Each row is a point. The last column is the point's height on a tilted bowl or saddle (a function of degree 2), plus a little noise. Along how many of its main directions does it bend up, bend down or stay straight?
In the rows, 128 means zero.

Points (12 x 3):
[[ 84  69  44]
 [170  66 147]
 [129 155  98]
 [184  80 154]
 [ 82 103  57]
 [172 158 102]
 [162 130 113]
 [165  78 137]
 [126 110  98]
 [169  79 141]
 [104  52  64]
 [155  95 122]]
Directions: 1 up, 1 down, 0 straight

Points (16 x 4):
[[113 127 116 141]
 [ 95 124 102 130]
 [112 126 169 140]
 [210 173 140 165]
 [113 129 145 151]
 [177  79 249 110]
 [100 130 125 146]
 [141 136  44  27]
 [125 114 132 135]
 [120 199  88 133]
 [ 82  68  88  34]
 [103 103 163  86]
 [ 77 114 133 108]
 [116 133 117 147]
 [ 40 145  31 159]
 [ 92 107 151  91]]
Directions: 1 up, 1 down, 1 straight

Points (26 x 5):
[[156 174 171 112 117]
 [180 204  60 209 218]
 [ 93 111   7 170  63]
 [129 139 216 174 200]
 [153 185 132 109 115]
 [125 116 137 117 118]
 [114 102 159 107 119]
 [133  98 109 125 121]
 [ 97 132 116 132  89]
 [121 140 151  90 121]
 [ 88 138 117  98 100]
 [148 134 103 133 145]
 [131 132 136 113 125]
 [ 87  76 132 125  45]
 [ 68 121 202 133 152]
 [163 176 167 196 163]
 [163 109 105 105 163]
 [103 100 180 155 123]
 [166 104  95 143 178]
 [ 84 102 119  87  79]
 [139 154  66 111 164]
 [150 119 138  63 128]
 [157 143 166  87 126]
 [133  72 169 121 140]
 [ 61 150 107 156  48]
 [ 76 113 167 105 110]]
Directions: 2 up, 1 down, 1 straight

Points (23 x 5):
[[129 152 136  86 134]
 [165 142 102 160 155]
 [ 88 122 122 174 181]
 [146 132  89 127 155]
 [249 153  42 150 182]
 [131 106 105 135 167]
 [135 120 112 142 160]
 [189  71 122 121 185]
 [149 187  80 153 152]
 [ 39 196 172 154 184]
 [ 61 129 171 199 180]
 [153 156 103 111 141]
 [ 59 123 138  76 177]
 [134 153 105 157 154]
 [226 157 165 113 142]
 [161 142  52 168 173]
 [150 143  79  72 147]
 [ 95 147 119 123 161]
 [121  75 109  87 167]
 [ 72 178 121 149 178]
 [164 121 144 134 145]
 [168 120 171 242 195]
 [ 57 158 132 177 187]]
Directions: 2 up, 0 down, 2 straight

Points (46 x 7):
[[125  35  78 145 100 102 167]
 [102 219 123 191  87  98 114]
 [125  85 157  91 150  44 152]
 [121  99 142 141  86 147 129]
 [105 150 169 120  85 121 144]
 [208  11 187 190 146  99   7]
 [102 152 177 170 123 111 115]
 [125 165 164 130 148 102 131]
 [175  91 126  97 127  97 126]
 [191 174 129 131  85 140 143]
 [159  44  68  91 149 116 136]
 [127  95 106 204 206  43 149]
 [119 132  68 141  98 142 149]
 [215 174 130  77 148 160 159]
 [176 145 122 106  76 185 142]
 [203  74 126  90 150  35 138]
 [186  90 108 123  79 110 134]
 [ 66  81 140 169 109 106 153]
 [203  73  59 113 121 209 112]
 [140 105 131 161 123 108 121]
 [114  80  76 171  89 171 152]
 [128 157 129  94 135 120 140]
 [ 95 108  98 223 159 181 123]
 [ 80 146  59 112  71  88 156]
 [127  91 129 144 165 146 110]
 [153 163  55 176  69  50 137]
 [ 99 172 125  87 125 114 143]
 [ 84 122 157 195 172  88 118]
 [105 110 128 137 173 176 108]
 [152 124 119 116 157 147 124]
 [128 158 124  99  94  62 146]
 [176 107 161  91 164 147 106]
 [157 119  77 198 147 150 132]
 [124  86 114 105 106  79 149]
 [133 136 161 134 125  73 127]
 [ 38 140  46 134 109 127 160]
 [130 111 164 182 210 177  75]
 [ 80 213 174  62  96 153 164]
 [157  90 201 145 107 150  83]
 [142 130 153 139 166  89 123]
 [177  92 210  32 146 129 114]
 [124 118 108 146  67 148 148]
 [117 183  97 120 107 169 140]
 [128 141  73 120 141 204 127]
 [139 168  62 166 123 153 148]
 [122 194  66 112 192 196 155]]
Directions: 3 up, 2 down, 1 straight

Points (63 x 9):
[[130 103 125 148  93  99  84 147  97]
 [138  62  91 172 146 144 106 179 100]
 [210  59  66 107 160 110 105  82  66]
 [149  89 102 159 144 109 164 121 128]
 [ 89 170 116 109  82 125 182 166  96]
 [ 99 190 163 104 174 116  95 136  88]
 [249 114  46 164 108 112 135 139 101]
 [119 180 174  69 119 147 118 137  74]
 [107 220  97  93 147 107 144 149 109]
 [199 136 168 135 115 146  89 106  94]
 [145  77 114 142 242  88 136 154 103]
 [178 153  73  95 134 157  82 160 111]
 [149 163 177  71  81 179 128 160  74]
 [143 137 107 127 142 112 144 146 139]
 [185 117 103 139 150 119 101 117 119]
 [ 85 148 139 167  99 159 146 175  91]
 [119 113 161 154 150 186 127 163 100]
 [ 93 188 115 138 125  71  85 110 106]
 [167 128 181 113 138 153  92 138 101]
 [ 84 179 107 133 112 120 154 133 115]
 [ 67  64  75 125 114 136  97 118  52]
 [134 148  85 123  98 139  96 121 105]
 [115 217 107 158 123 102 188  86 122]
 [125 166 143 146  94  69  76 188  91]
 [ 95 144 152  82 103 141  58 131  50]
 [169 223 164 107  88 112 131 135  88]
 [122 115 111 130 111 169 129 120 104]
 [151 186 122 150 132 101 139 159 139]
 [113  99  73 142 187 135 132 136 114]
 [ 92 169 137 198 151  79 120 155 123]
 [106 101 140 164 153  64 118 208 100]
 [162 134 122  91  87 104 148 125 107]
 [159 133 204 156 153  99 180 135 111]
 [142 179 147  76 161 113 180  97 102]
 [182 137 127 162 158 127 159 127 140]
 [111  66 184  76 133 153 154  78  42]
 [185 117  74 116 128 126 170  58 100]
 [ 75  41 164  84 146 108 137 105  37]
 [145 141 132  19 128 181 155 134  71]
 [137 103 161 128 154 128 109 149 111]
 [ 48 123 127 113 148 118 126 139  83]
 [153 123 154 114 138 143 123 136 119]
 [ 87 122 126 214 151 208 116 175  50]
 [107 174 177 123 100 110 142 145  99]
 [138 107 108 139  85 132  86 135  96]
 [101 142 139 113 131 151 131 164 108]
 [105  91 156  71 102 142 140 144  71]
 [ 68 122 114 138 159  96 153 106 110]
 [108 126 140  94 196 193 202 155  94]
 [127  91 114 158 106  82 170 117 120]
 [133 151 153  70 128 161 146  61  65]
 [165 120 113  57 154  80 110 152  87]
 [125  84  85 176  79 137 123 129  90]
 [154 125 195 135  93 162  99 101  73]
 [114 148 108 140  98 118 175 127 124]
 [125 119  58 152 144 121 164 120 128]
 [ 77  98 119 136 164 190 120  83  47]
 [141 102 173 107 157 186 107 121  87]
 [ 94 225 108 133 104 138 141 120  97]
 [130 156 183 166 221 104  90 144  93]
 [ 89 121 137 177 196  48 177 164 119]
 [163 201 164 119 117 142  85  78  71]
 [ 86 142 170 100 181 192 151  76  44]]
Directions: 0 up, 7 down, 1 straight
